Every row gives one point. The points of each table are mixes of a few directions, plus a little noise. Count the directions of each table, and those that both share. Where both have some left over, give the other angles between the two spaces (their principal angles), to ten degrees, smallest first.
(in the rows, 128 means zero)

First:
[[121 166]
 [134  82]
 [116 188]
 [136  70]]
Second, 6 rows:
[[127 125]
 [128 126]
 [133 104]
 [135  71]
 [112 236]
 [131 106]]
Directions: first 1, second 1, shared 1

First:
[[141 124 145  90 170 170]
 [158 120 166  46 221 223]
 [141 124 145  90 170 172]
 [110 132 107 178  72  71]
 [130 128 130 126 130 131]
 [107 133 103 182  68  66]
 [118 130 115 153  99  96]
 [119 131 117 154  99  98]
 [127 128 126 132 124 123]]
Second:
[[132 126 134 114 142 142]
 [168 119 174  26 243 249]
 [126 128 127 133 124 124]
 [124 127 125 136 118 117]
 [123 128 120 143 111 111]
 [114 130 111 168  83  82]
 [114 131 110 169  82  81]
 [128 128 126 134 122 121]]
Directions: first 1, second 1, shared 1

First, 8 rows:
[[195  91 159 128 127 113 108 143 106]
 [ 99 115 118  99 126 146 124 124 162]
 [ 69 166  86 182  98 110 139 163 146]
 [107 121 111 105 131 130 133 132 125]
 [132  80 143 146 118 158 110 131 209]
 [101 178 135 139 152 160 147  61 149]
 [172 103 123 108 163  96 159 153   7]
 [147 171 143 118 109 110 101 115 124]]
Second (8 x 9):
[[131 143  87 188 100 113 131 141 146]
 [131 143  86 191  99 112 131 142 146]
 [123 109 196 117 158 120 135 165  73]
 [129 131 118 131 123 129 127 123 136]
 [126 114 152  30 156 160 118  79 135]
 [121  98 222  61 179 136 131 145  67]
 [133 147  68 169  96 123 126 116 168]
 [131 138  94 138 112 130 125 113 154]]
Directions: first 5, second 2, shared 1; angles 50

First (11 x 12):
[[131 127 134  97 126 136 128 112 117 145 171 133]
 [124 108 114 117 107 132 124 140 123 140 163 108]
 [121 113 112 154 113 122 126 156 136 118 107 107]
 [146 191 180 115 194 129 139  62 127 117  83 201]
 [140 185 167 153 188 119 138  90 140  98  37 186]
 [ 99  23  42 151  20 126 110 236 129 145 201   7]
 [131 126 133  92 125 137 127 110 116 148 179 132]
 [124 103 112 110 102 134 123 141 120 144 177 103]
 [131 142 139 128 142 128 130 115 129 124 115 143]
 [140 174 163 131 175 126 136  87 132 114  79 178]
 [122 116 112 161 116 120 126 157 138 114  95 109]]
Second (9 x 12):
[[133 143 165 121 108 113 106 134 140 126 149 137]
 [137 145 159  76 152 111 148 136 194 204 124  67]
 [175 125 116 133  88 115 141 171  92 104 151 166]
 [ 92 107  75 177 134 158 154 143  76  80 126 170]
 [127 159 188 163  89 125  96 119 147 134 171 161]
 [ 90  81 119 155 154 148 108 146  79 102  98 133]
 [111 102  86 163 171 166 147  83 124 156  85  96]
 [100 137  82 113 126 125 148 145 104  62 142 165]
 [187 155 161  52 130  90 102  75 195 181 110  59]]
Directions: first 2, second 6, shared 0; angles 60, 70

First, 10 rows:
[[139 108  40  96 103 139 122 131  53  56 112 160 162 153 153 104 191  95]
 [ 99 183 108 141 135 101 169  96 144 191  81  37 116 153 140 170  71 170]
 [135 114 217 150 141 149 103 157 179 144 168 172 107  89 108 118 115 123]
 [112 159 131 140 134 117 148 115 145 170 105  82 117 136 133 151  92 153]
 [152  82  67  94 114 122 115 121  72  55 143 165 157 143 122  98 191  98]
 [137 112 200 142 140 137 110 144 171 143 164 156 113  98 105 121 117 127]
 [122 140 236 162 136 172 100 176 185 163 152 178 102  81 132 124 102 122]
 [144  99  75 103 137  69 150  74 112 115 137  72 141 156  90 135 134 145]
 [136 115 153 132 146  92 139  99 161 154 149  90 117 125  90 140 103 152]
 [106 168  55 118  93 184 126 165  57  90  70 165 150 147 206 120 165  95]]
Second (11 x 18):
[[108 197 122 142 110 177 128 162 133 139  85 138 130 124 205 135 106 124]
 [107  97 106 123 120 137 127 140  67 118 110 152 128 140 107 123 173 104]
 [ 81 160 116 145 135 105 168 105 117 201  76  51 107 153 114 171  91 160]
 [113  91 130 127 125 136 122 142  85 122 126 159 123 130  97 121 167 106]
 [195 145 134 111 121 147  92 137 190  55 183 174 158 100 188  91 120 120]
 [113  90 249 162 143 160  99 175 157 166 164 194  91  82  76 120 133 111]
 [114  89  90 116 124 114 136 119  67 116 114 129 132 150  94 127 170 114]
 [121 110 104 120 124 122 132 124  95 120 119 129 131 140 114 127 151 120]
 [101 109 186 153 164  66 162  84 167 223 133  43  87 132  39 170  76 176]
 [220 175  72  90 117 121 107 102 202  29 178 128 182 120 226  93  99 140]
 [134 146 100 120 123 123 134 118 129 118 120 112 139 137 150 130 121 134]]
Directions: first 3, second 4, shared 3

First (11 x 24):
[[ 97  94 149  75 133  80 115 158 118 118  89 116 143 112  77 144 115 152
  147 133 132 108  59 106]
 [146 149 130 169 135 152 135 116 127 130 160 130 114 140 172 111 142 121
  109 135 133 142 154 129]
 [137 142  84 177 124 152 148 121 159 133 153 152 142 131 189 136 122 113
  119 126 132 145 200 144]
 [147 148 120 168 133 156 147 139 153 126 165 144 130 129 182 130 141 113
  108 144 129 156 179 121]
 [154 162  86 189 115 171 139  79 138 145 156 142 116 146 179 108 132 106
  117 105 123 138 209 170]
 [106 103 154  78 128  92 100 119  87 126  85 101 118 126  60 119 119 152
  146 113 129  92  50 128]
 [120 113 102  27  87 128 138 153 167 135  67 135 147 103  14 189 110 105
  162 113  80 127 147 142]
 [120 125 108 166 139 123 132 129 138 127 145 142 143 128 181 127 119 137
  122 131 146 128 142 128]
 [123 118 185  99 141 104 104 131  85 120 119  98 105 131  90 103 142 147
  126 137 138 111  45 105]
 [127 117 191  73 137 107 112 153 104 115 112 101 111 123  66 125 147 137
  127 149 124 125  53  91]
 [130 137  95 190 135 141 138 109 139 133 155 144 138 136 200 117 122 128
  119 124 146 133 171 143]]
Second, 8 rows:
[[150 138 153 138 129 157 135 134 129 133 138 139 100 140 138 130 154 123
   94 160 112 155 121  90]
 [119 118 121 145 134 115 123 123 123 128 125 129 134 131 149 124 120 141
  129 127 138 117 115 128]
 [110 100 110 162 137 116 128 121 122 138 110 156 126 136 173 135 115 159
  106 138 136 122  92  93]
 [154 140 152 123 126 158 135 134 131 132 136 136 100 136 122 131 154 115
  101 153 110 152 132  99]
 [125 173 144  83 126 101 119 130 123  88 174  46 171  95  69  81 119  89
  214  62 163  96 190 249]
 [122 109 127 173 143 127 125 124 118 136 125 156 113 145 185 131 132 154
   93 154 134 131  91  80]
 [108  93  99 160 134 115 127 122 124 142  97 165 132 137 169 145 108 161
  106 138 130 121  88  90]
 [140 152 124  42  92 139 135 137 155 121 112  97 147 100  18 147 125  80
  179  91  96 124 193 194]]
Directions: first 4, second 3, shared 2; angles 70

First:
[[133   7 105 163 156 185 116  83 178 221  40 151  81 187 184 169 157 150
   85 120  77 129 177 108  85 109 151  50 129  80 122 124]
 [127 196 134 125 115  93 120 157 134 117 157 122 161  83 108 100 127 108
  143 120 145 101  94 128 152 159  84 153 156 148 132 107]
 [132  69 116 144 140 158 122 103 152 171  86 139 104 157 154 147 142 137
  105 124 102 131 152 119 105 117 141  89 126 104 126 128]
 [127 180 136 117 115 102 130 149 116 101 159 119 151  98 106 109 122 117
  144 128 147 119 105 133 146 140 110 158 136 147 131 123]
 [128 160 132 123 121 111 126 140 126 118 145 124 143 107 118 116 127 119
  136 126 138 117 111 128 140 142 110 142 139 138 131 120]
 [129 200 131 131 115  90 116 159 147 132 153 120 166  74 112  96 134 103
  139 114 142  90  90 123 155 167  71 149 169 144 134  99]
 [123 118 137 110 126 135 145 120  87  83 146 124 118 148 118 136 110 139
  137 144 138 161 140 141 123 103 167 145  91 135 126 154]
 [122 149 145  97 119 122 152 134  63  47 176 116 128 138 101 130  97 138
  152 150 156 172 129 151 135 101 172 170  80 149 126 164]
 [130  72 119 141 142 155 126 106 146 164  91 138 103 158 151 147 139 138
  109 126 105 134 153 120 108 115 146  94 123 106 125 129]]
Second, 8 rows:
[[133 130 124 176 147 159 112 100 133 149  82 129 160 105 117 113 140 106
  122 121 108 106 116 127 140 156 108  95 157 120 143  93]
 [133 190 135 179 141 147 108  97 106 138 118 104 200  99  97 132 137  88
  151  87 113 116 114 144 160 185 110 111 142 153 150  80]
 [115  87 121  76 121 114 144 152 153 111 137 148  82 136 135 119 114 143
  108 159 149 131 130 112 102  91 139 146 116 102 112 156]
 [146  61 121 142 122 133 133 136 135 155 104 149  67 172 184 129 144 183
  111 161 105 138 151 122 110  81 138 111 137 116 116 168]
 [145 207 146 171 123 122 114 114  77 135 161  90 186 131 119 160 139 116
  174  77 113 143 133 159 165 173 127 131 120 184 143 109]
 [103 135 131  35 108  85 153 168 138  79 194 130  99 128 110 135  97 128
  129 138 177 145 127 120 108 102 149 183  87 123 110 158]
 [105 120 118 116 147 148 125 115 163 116  94 141 149  81  88  95 116  84
  104 137 143  97 100 110 121 145 110 118 144  91 134  92]
 [144  94 128 129 115 118 135 143 119 142 136 135  82 171 172 142 138 176
  128 144 116 148 152 130 118  92 143 129 121 134 117 167]]
Directions: first 2, second 3, shared 0; angles 30, 50

First:
[[130 128 123 128 137 141 120 128 128 140 126 131 133 123 137 122 120 137
  132 135 122 117 128 127 126 133 134 134 121 143 117 118]
 [123 127 139 128 110 101 144 127 128 104 132 122 118 137 111 140 144 111
  119 114 140 149 129 131 132 119 115 116 141  98 151 150]
 [129 129 127 128 130 131 126 128 128 131 128 128 129 127 130 127 126 129
  129 130 127 126 128 128 127 129 129 129 127 131 125 126]
 [116 125 155 128  84  60 168 127 128  68 139 114 102 151  84 158 167  85
  106  95 157 181 130 135 138 105  97  99 160  54 185 181]
 [121 126 145 128 101  86 153 128 128  91 135 119 113 143 101 147 153 101
  114 107 147 161 129 133 134 115 109 111 148  82 163 161]
 [142 132  95 128 181 212  78 129 128 202 115 145 159  99 182  91  79 181
  155 169  92  63 126 120 116 156 166 164  89 219  58  63]
 [138 130 105 128 166 187  93 128 129 180 118 140 150 108 166 102  94 165
  147 157 102  82 127 122 120 148 155 153 100 192  79  82]
 [126 128 132 128 121 118 134 128 128 119 129 126 124 131 121 133 134 122
  124 123 133 136 128 129 129 124 123 123 133 117 137 136]
 [138 130 106 128 164 184  94 129 129 178 119 139 148 109 164 103  95 164
  146 156 104  84 126 122 120 147 154 152 102 190  81  84]
 [117 125 154 128  85  61 168 127 127  68 139 114 103 152  85 158 167  85
  106  95 157 180 130 135 138 106  98 100 159  54 184 180]]
Second, 10 rows:
[[146 114 166 110  88  91 179  98 140  67 106  71 101 128  78 166 134  92
  170 135 127 141 118 153 120 115 176  80 135  89 145 181]
 [154 112 149 108 115 137 152  96 142 105  96  75 115 110 106 147 107 122
  188 158 106 105 115 148 112 128 201  96 113 139 106 149]
 [102 142 113 145 135 114 109 157 115 142 157 175 137 146 143 114 152 130
   72  98 151 154 140 109 143 123  59 153 146 109 153 116]
 [ 83 150  99 160 142 105  94 180 106 154 179 209 143 160 157 103 167 133
   29  74 168 173 149  95 156 122   7 174 158  99 171 104]
 [119 132 122 134 132 125 121 137 123 134 139 143 130 134 135 122 135 130
  109 119 135 137 132 121 133 128 105 137 134 123 136 124]
 [136 126 122 125 141 152 120 121 131 144 119 123 134 117 139 120 111 142
  145 142 115 105 126 131 123 136 151 132 114 154 106 113]
 [119 136 105 139 155 156  94 146 121 169 139 162 144 127 160 106 119 154
  108 129 125 116 134 114 131 139 104 159 121 158 111  93]
 [162 110 153 104 114 140 158  88 146 103  91  64 117 105 103 148 102 121
  202 166 100 100 112 154 108 130 217  92 107 143 100 151]
 [139 119 149 117 105 107 157 111 136  94 115  94 113 127 100 149 132 108
  153 133 125 135 121 142 123 120 157  98 130 107 135 158]
 [118 137 104 139 153 155  95 146 120 168 140 163 145 126 159 105 121 152
  105 127 127 118 133 113 132 137 103 158 122 156 115  94]]
Directions: first 1, second 2, shared 1

First (10 x 32):
[[157 129 109 138 136 110 126 129 102 112  93 100  55 110 140 128 135 126
  121  67 111 120 116 116 148 123 124 109 168 146 103  92]
 [130 127 127 127 130 130 125 121 131 138 129 129 127 126 129 131 123 126
  126 128 130 127 127 131 126 131 131 133 126 126 130 131]
 [111 126 135 124 126 132 125 125 136 136 141 141 156 142 121 132 123 132
  135 148 133 131 131 127 118 127 130 133 114 121 137 138]
 [132 133 129 134 116 132 153 164 125  82 127 116 138 112 132 104 154 123
  118 141 124 134 135 135 140 130 115 116 131 139 121 133]
 [102 127 135 125 119 125 132 146 124 105 137 137 156 150 118 125 137 137
  142 147 127 134 133 115 125 118 120 118 119 128 127 128]
 [145 132 124 133 126 130 142 142 127 109 120 114 116 107 136 115 141 120
  115 124 125 129 130 137 138 133 124 125 137 136 123 129]
 [112 124 125 126 130 115 116 123 112 126 121 132 116 151 121 140 123 141
  145 111 121 127 124 105 127 114 125 117 135 129 120 107]
 [107 129 136 127 116 131 141 154 129  97 140 134 165 140 121 116 143 132
  134 157 129 137 137 124 127 123 118 120 116 128 130 137]
 [115 119 143 109 147 151  89  50 175 249 163 170 177 148 120 168  68 125
  134 165 159 120 125 152  87 144 163 183  82  89 174 169]
 [166 132 114 136 135 125 132 124 120 126 105 104  75  95 144 123 132 116
  109  91 121 121 121 138 144 135 129 127 154 139 117 116]]
Second:
[[123 143 150 119 138 106 122 149 102  87 125 139 123 152 133 119 112 156
  139 129 106 148 114 119 128 102 141 121 126 148 128 109]
 [143 159  88 155 182 148 157  69 143 114 113 104 131 126 173 115 127  93
   87  99 154 127 120 154 125 124 106 115 117 131 118 161]
 [137 125 155 126 117 132 125 143 121 140 121 122 111  63 117 108 131 129
  147 128 123 109 112 130 144 155 142 152 155 132 124 112]
 [151 134 181 111 118 117 124 131 134 114 122 184 168 185  91 177 102 126
  123 122 124 152 134 142 144 102 121 139  91 129 139 114]
 [156 102 120 118  96 130 114 150 142 164 151 103 107 112 136 133 140 133
  107 128 123 129 149 141 118 144 148 142 131 114 144 141]
 [100 118  68 135 134 130 133 130 125 140 125 129 106 141 129 118 140 125
  138 165 135 122 137 105 113 135 123 101 134 130 128 142]
 [103 141 150 136 140 131 134 111 120 110 121 134 156 123 119 123 126 128
  152 115 135 117 112 117 137 123 115 130 131 129 114 113]
 [111 102 110 124 101 132 116 142 133 156 149 109 124 124 126 129 145 136
  136 138 127 120 146 115 115 140 132 126 136 112 132 132]]
Directions: first 3, second 6, shared 1; angles 50, 90

First (9 x 32):
[[124 135 116 137 125 130 128 110 127 110 133 128 117 119 140 126 153 124
  106 151 134  94 108 113 138 145 110 139 140 150 108 120]
 [132 119 143 118 132 126 127 149 129 150 121 129 141 139 113 130  98 133
  155 100 120 170 153 146 115 107 150 114 114 101 152 137]
 [127 131 122 132 127 129 128 120 128 120 130 128 123 124 133 127 139 126
  118 138 131 113 119 121 133 136 120 133 133 138 119 124]
 [136 113 156 110 135 124 127 167 130 167 116 129 152 147 101 131  74 138
  177  77 114 203 172 161 105  90 168 104 102  79 172 145]
 [123 137 112 139 124 131 129 105 127 105 135 127 114 117 144 126 160 122
  100 158 136  83 102 109 142 150 104 143 144 157 102 118]
 [126 132 121 133 126 129 128 118 128 119 131 128 122 123 134 127 141 126
  116 140 132 110 118 120 134 137 118 134 134 140 117 124]
 [116 151  86 157 117 135 130  69 125  69 146 126  91  99 169 123 210 113
   54 205 150  14  61  79 163 185  67 165 167 202  62 102]
 [127 130 124 131 127 129 128 122 128 122 130 128 124 125 132 127 136 127
  121 135 130 117 122 123 132 134 122 132 132 135 121 125]
 [140 103 172  98 140 121 126 190 131 191 108 130 167 159  85 133  41 144
  206  47 105 249 199 180  91  68 192  89  86  50 198 155]]
Second:
[[155 114 157 129 125 156 107 119 109 154 100 157 127 129 109 140 111  94
  157 116 120 184 172 133 134 108 199 111  85 102 118 154]
 [138 120 124 146 127 149 117 100 101 126 130 151 110 115 154 121 173  74
   81 168 133 114 115  96 163 164 156 126  90 154  91 137]
 [114 138 105 136 128 118 137 118 134 100 144 116 118 121 149 120 160 136
   94 154 136  75  90 112 137 154  81 144 156 159 115 111]
 [104 139 109 119 136  95 149 152 155 115 146  97 141 135 127 124 114 177
  133 113 128 103 106 143 107 124  66 137 174 127 161 109]
 [113 111 136 105 149  96 148 193 140 166 145 107 164 155 121 111  84 156
  147  76 115 186 142 164 100 110 126 105 117  89 199 133]
 [120 156 106 137 116 128 128  96 143  88 125 119 112 110 129 139 150 153
  124 154 142  59 103 113 131 136  79 156 182 160  93 107]
 [141 139 123 144 114 150 112  83 117 103 117 142 103 109 132 138 161 103
  112 166 135  89 120 104 148 140 134 143 134 157  77 126]
 [169 124 165 132 106 175  91  93 110 143  81 167 117 118  89 161 106  96
  186 126 123 175 192 125 131  89 214 118  93 104  86 153]
 [ 97 114 123 104 154  80 161 201 144 158 165  93 165 158 139 101  94 162
  122  85 116 166 113 164 103 129  91 109 126  98 214 126]]
Directions: first 1, second 3, shared 1

First (10 x 32):
[[131 162 161 111  85  70 161 104 161 101 142 115 157 179 135  95 164  46
  173 115 124 133 159 117 165 120 167 154 108  98 116 144]
 [112 125 142 133 142 140 113 115 126 106 131 127 141 120 130 148 128 144
  146 129 138 128 131 130  95 160 118 132 109 142 140 123]
 [128 117 103 148 137 155 116 132 108 161 118 140 112 100 125 134 119 179
   98 133 111 119 110 127 117 117 116 122 162 134 119 124]
 [114 139 144 177 113 133 118 121 146 137 138 124 123 122  98 141 115 183
  109 136 121 129 130 100  92 172 127 135 120 113 126 117]
 [137 128 143  85 133 106 141 135 140  91 134 117 140 155 141 123 133  59
  159 123 156 138 141 144 151 125 134 124  92 134 145 134]
 [104 126 154 172 140 151 101 126 143 112 140 120 127 113  97 168 101 195
  120 140 145 134 129 108  61 205 107 127  90 134 149 109]
 [130 118 100 123 139 147 122 125  99 152 114 142 123 106 144 122 136 145
  119 125 109 117 114 140 136  94 123 126 168 139 115 133]
 [130 119 100 128 137 146 122 124 100 156 114 143 122 105 142 122 135 150
  115 126 107 116 113 138 134  94 124 127 170 137 113 132]
 [157 134 127  84 112  90 161 148 144 120 129 119 124 164 138  98 135  43
  136 122 140 138 138 139 191  87 148 121 118 114 127 140]
 [140 113 106 118 142 144 126 147 114 146 119 133 110 114 130 129 115 137
  105 131 130 127 114 139 139 107 117 113 143 136 129 127]]
Second, 8 rows:
[[140 165 176  92  83  51 174 121 182  78 149 103 156 202 129  93 154   7
  178 115 148 145 169 119 180 129 170 146  75  93 132 142]
 [121 108 102 148 153 172 103 132  99 155 116 142 112  87 127 148 112 196
   99 135 116 117 105 133  99 128 105 119 158 147 127 120]
 [122 111 104 146 152 167 105 132 101 153 117 141 114  90 128 145 114 190
  102 133 119 119 106 133 101 128 107 119 157 148 126 120]
 [129 132 133 125 124 121 133 127 133 124 130 126 130 134 128 126 130 117
  132 126 131 130 132 127 132 127 132 130 123 125 128 128]
 [128 130 130 125 126 122 131 127 132 124 130 125 131 134 128 125 129 119
  132 127 130 130 131 128 132 128 132 129 125 126 128 128]
 [120 108 100 149 154 173 102 132  97 156 114 143 111  86 127 149 112 199
   98 135 118 117 103 133  96 127 103 117 160 149 126 120]
 [130 134 137 121 120 114 137 127 137 118 131 123 133 142 128 121 134 105
  138 125 132 131 135 127 137 130 137 133 118 121 129 131]
 [133 138 142 117 114 104 142 125 144 114 136 121 137 150 129 118 136  91
  143 125 134 132 141 125 143 129 141 134 113 119 128 132]]
Directions: first 4, second 1, shared 1

First:
[[126 127 127 126 123 126 125 128 125 127 127 125 125 127 129 129 128 124
  132 129 126 124 130 126 130 130 128 129 130 133 131 130]
 [135 140 130 140 177 137 159 108 170 129 145 157 152 134 133 118 106 147
  116 105 148 142 112 138 100 120 129 133 120  78  90 108]
 [119 115 118 120  71 107 120 135 110 109 125 105 115 122 133 153 130 101
  156 118 101  99 162 128 141 151 144 124 129 154 148 140]
 [126 124 125 126 111 122 124 130 120 121 127 121 123 128 129 133 131 119
  136 129 121 122 138 128 132 134 132 127 129 137 135 132]
 [141 144 132 146 198 137 180  96 198 127 156 173 167 138 137 120  91 151
  118  86 155 147 111 146  79 122 136 134 113  50  70  95]
 [115 111 113 114  41  99 106 143  90 103 120  90 102 118 132 161 135  89
  169 123  89  90 177 123 152 161 148 123 133 178 164 147]
 [136 141 136 136 185 146 145 117 154 141 134 154 145 134 126 109 119 152
  103 128 153 151 100 131 110 110 115 133 124  93 102 114]
 [109 102 113 109   7  92  88 152  67 101 110  72  89 115 131 171 145  77
  178 133  75  79 189 119 169 169 150 118 138 205 188 159]
 [140 147 148 138 219 169 129 125 142 167 123 160 145 134 117  82 139 172
   70 164 171 177  64 123 117  81  92 134 130 101 106 118]
 [124 125 131 123 117 132 111 139 108 135 118 116 117 125 125 125 143 126
  125 147 124 130 122 121 142 124 119 128 133 150 144 136]
 [132 133 137 130 159 146 120 131 124 145 122 135 128 130 122 107 142 144
  104 151 142 148 101 121 132 108 110 129 133 129 127 127]]
Second:
[[130 132 134 129 152 138 128 129 130 138 125 136 133 130 126 116 133 140
  114 140 136 141 113 126 130 117 118 131 128 123 124 126]
 [ 99 129 124 132  76  59 187 124 151  94 153 140 128 130 158 160  87  87
  186  90 108  76 157 134 102 176 170 105 109  87 108 112]
 [106 132 125 131  90  75 173 125 145 104 152 139 130 130 152 151  94  96
  172  99 113  88 149 134 107 166 161 109 113  94 110 114]
 [148 118 120 118 130 171  74 133 105 137 106  99 122 121 105 124 158 145
  103 140 124 150 138 125 154 108 109 150 145 179 156 146]
 [136 138 137 130 176 154 122 132 129 151 124 142 134 132 120 100 140 154
   95 153 150 155  93 121 129 103 105 131 133 120 123 126]
 [126 108 106 121  50 108 110 126 116  93 129  92 114 121 128 170 124  93
  171  92  89  92 193 136 140 164 158 133 130 166 153 142]
 [142 118 120 121 121 153  89 130 111 128 113 104 123 122 113 131 147 134
  117 131 119 139 143 129 146 120 119 142 137 165 149 144]
 [112 154 152 142 192 112 183 126 156 153 146 179 142 139 144  91 108 145
  109 151 166 141  66 121  98 114 118 107 116  59  88 102]
 [149 129 132 126 173 179  85 129 113 155 108 120 129 128 106 103 160 161
   84 159 144 169 103 121 149  91  93 142 141 157 142 140]]
Directions: first 2, second 2, shared 1; angles 40

First, 8 rows:
[[163 105 140 152 122 152 167 176 195 124 184 136 137 143 150 101 166 116
  110 142 115 181 195 129  93  72 135  59 105  82 141 130]
 [113 144 133 122 174 123  99 130 115 170 106  95 133 146 132 156 101 111
  125 120 103 132 110 138 149 148 150 168 111 152 134 101]
 [ 92 101 154 106 128 171 141 132 116 184 155 126 127 165 155 149 158  45
  115 109  93 161 104 195 113 109 170 149 111 191  51 141]
 [ 95  90  73 131 123 107 135 157 194 184 230  88 108 143  98 124  45 113
  105  89 184 154 123  89 103 102 203  29 116 213  99 102]
 [145 102 191 150  93 111 106  59  76  91  38 182 118 157 150 170 124 107
  110 187 164  32  77 129 142 163  97 152 166 103 119 165]
 [129 155 114 142 134 110 119 138 121 124 121 111 122 113 105 103 112 151
  136 106 136 130 109  85 157 140 146 143 126 136 152 126]
 [153 158 106 136  97 114 139 126 116  59 115 145 126  76 100  77 152 195
  157 124 150 121 142  81 139 130  89 127 154  77 171 147]
 [130 170 112  85 152 133 117 100  91  87  72 137 154  84 139 142 167 184
  170 147  78 115 163 180 124 158  36 200 138  70 161 108]]
Second:
[[148 119 249 147 165 136 114 176 148 106 110 191 158 126 138  96 184 122
  156 162 118 103 175 115 161  85 156  78 100  96  78 120]
 [173 180  48 154 121 121 125 101 115 146 117  41  96 145 134 115 116 124
   71 114 119 177  98 111 115 175  86 203 165 119 244 147]
 [112 114 136 163 137 112 109 135 166 120 132 182 174 127 111 110 107 125
  136  94 149 116 134 102 138 146 155  83 102 161  73 158]
 [113 162  77 105 138  98 136 131  96 167 180  49  85 105 124 131 110 132
  103 114 122 161 111 128 130 127 109 177 181 151 162  86]
 [120 133  79 142  97  91 174 113 102 133 163 103 106 125 141 164  98 135
   88 123 123 151 117 116 123 131  96 180 166  83 171 123]
 [115  92 186 121 142 137 123 153 157 114 124 184 155 129 121 135 125 136
  165 143 138  95 157 124 138  98 167  61  83 123  74 113]
 [119 128 172 104 142 156  98 131 121 123 109 155 139 116 126  97 176 112
  160 129 124 111 128 158 133 123 135 113 124 173  66 138]
 [125 145  24 121  62 123 171  64  68 130 133  76  87 132 147 164 118 120
   80 116 115 161  76 158  94 168  57 234 188 108 194 161]
 [128  79 183  92 148 180 100 148 179 112  85 173 153 148 110 140 118 144
  192 157 144  78 157 141 121  99 190  24  43 140  91 105]]
Directions: first 6, second 6, shared 2; angles 50, 60, 70, 80

First:
[[114 174 133 119 128 143 116 165  92 104 143  99 156 133 148 126 152 150
  144 136 141 166 112 100  74 185 102  32 135 127 123 165]
 [ 97 130  70  69 175 173  48 122 141 137 107  82 184 161 138 109  55  95
  113 117 140 216 153 144 111 129  41 174  79 193  75  96]
 [179 152 140 162 120  65 191 171  93 131 173 166 113 140 122  96 192 143
  127 135 114  96 124 129  79 136 162  39 167  70 189 189]
 [138 154  95  83  98 124 103 121 135 119 134 125 168 155 140  73  96 125
  110 114 126 154 132 133 104 165  58 150 134 157 103 124]
 [164  75 121 146 128  89 159  92 165 162 124 177  89 127 101 117 113 103
  105 117 107  71 148 166 181  54 168 226 130 115 155  98]
 [167 122 108 109  79  90 142  96 156 134 137 167 130 144 121  69 105 122
  101 110 112  93 135 149 143 125 104 201 151 132 131 114]
 [157  59 110 157 189  96 151 111 157 186 122 166  88 136  90 135 111  82
  106 124 107  98 166 179 173  17 182 214 103 113 164 100]
 [103 151 219 176  43 143 177 125 109  74 124 129  84  60 146 193 202 197
  173 148 139  54  70  65 156 189 199  53 175  86 135 150]
 [118 145 121  93  74 144 103  99 147 104 117 121 149 127 142 104  97 140
  123 116 133 130 117 117 138 171  79 169 138 159  90 106]
 [ 84  97 174 161 144 172 128 114 134 122  97 109  90  80 124 215 142 138
  158 142 139 108 114 108 181 104 190 134 110 124 120 105]
 [ 87 147 116 133 230 172  89 192  80 133 129  66 157 141 136 173 143 115
  150 148 149 221 137 117  67 130 121  15  81 135 125 159]]
Second (9 x 32):
[[151 103 129 132 103 123 120 114 142 148 166 115 143  77 138 157 100 110
  152 144 100 127 134 103  74 156 123 188  99 126 131 126]
 [238 113 191 194  54 190 134  77  40 126 206 141 102 106  75  78 109  29
  104 149  70 109 114  61  66 136 119 181  62 130  16 101]
 [159 107 135 126  92 134 111 121 139 118 131  89 158 149 121 159 127 196
  117 112 157 127 205 156 115 142 161 118 119 110 140 121]
 [ 42 161  89  95 202  93 131 141 147 123  68 155  91 139 159 130 156 120
  158 137 127 146  64 133 165 112 107 101 184 155 185 156]
 [114 128 115 105 129 117  96 102 132  94  74  90 116 192 131 177 168 220
  140 117 165 145 194 168 123 140 170  78 169 138 190 144]
 [ 94 112 104 107 141  99 170 241 229 190 173 137 241  47 163 113  57 144
   96  96 163 104 127 166 194 109 104 153  87  68 118 107]
 [ 98 143 116 121 159 118 127 113 118 123 105 146  90 130 137 127 145 100
  152 144 107 139  84 112 126 126 114 128 152 152 147 142]
 [ 99 124 105 112 151 102 127 130 158 150 133 135 127  80 156 153 113 102
  165 146 101 135  92 108 103 143 107 172 131 139 162 140]
 [158 161 166 159 118 176 133 111  46  80  94 145  84 229  75  61 178 135
   68 108 160 121 141 147 186  86 150  34 149 132  66 116]]
Directions: first 4, second 4, shared 0; angles 70, 80, 80, 90
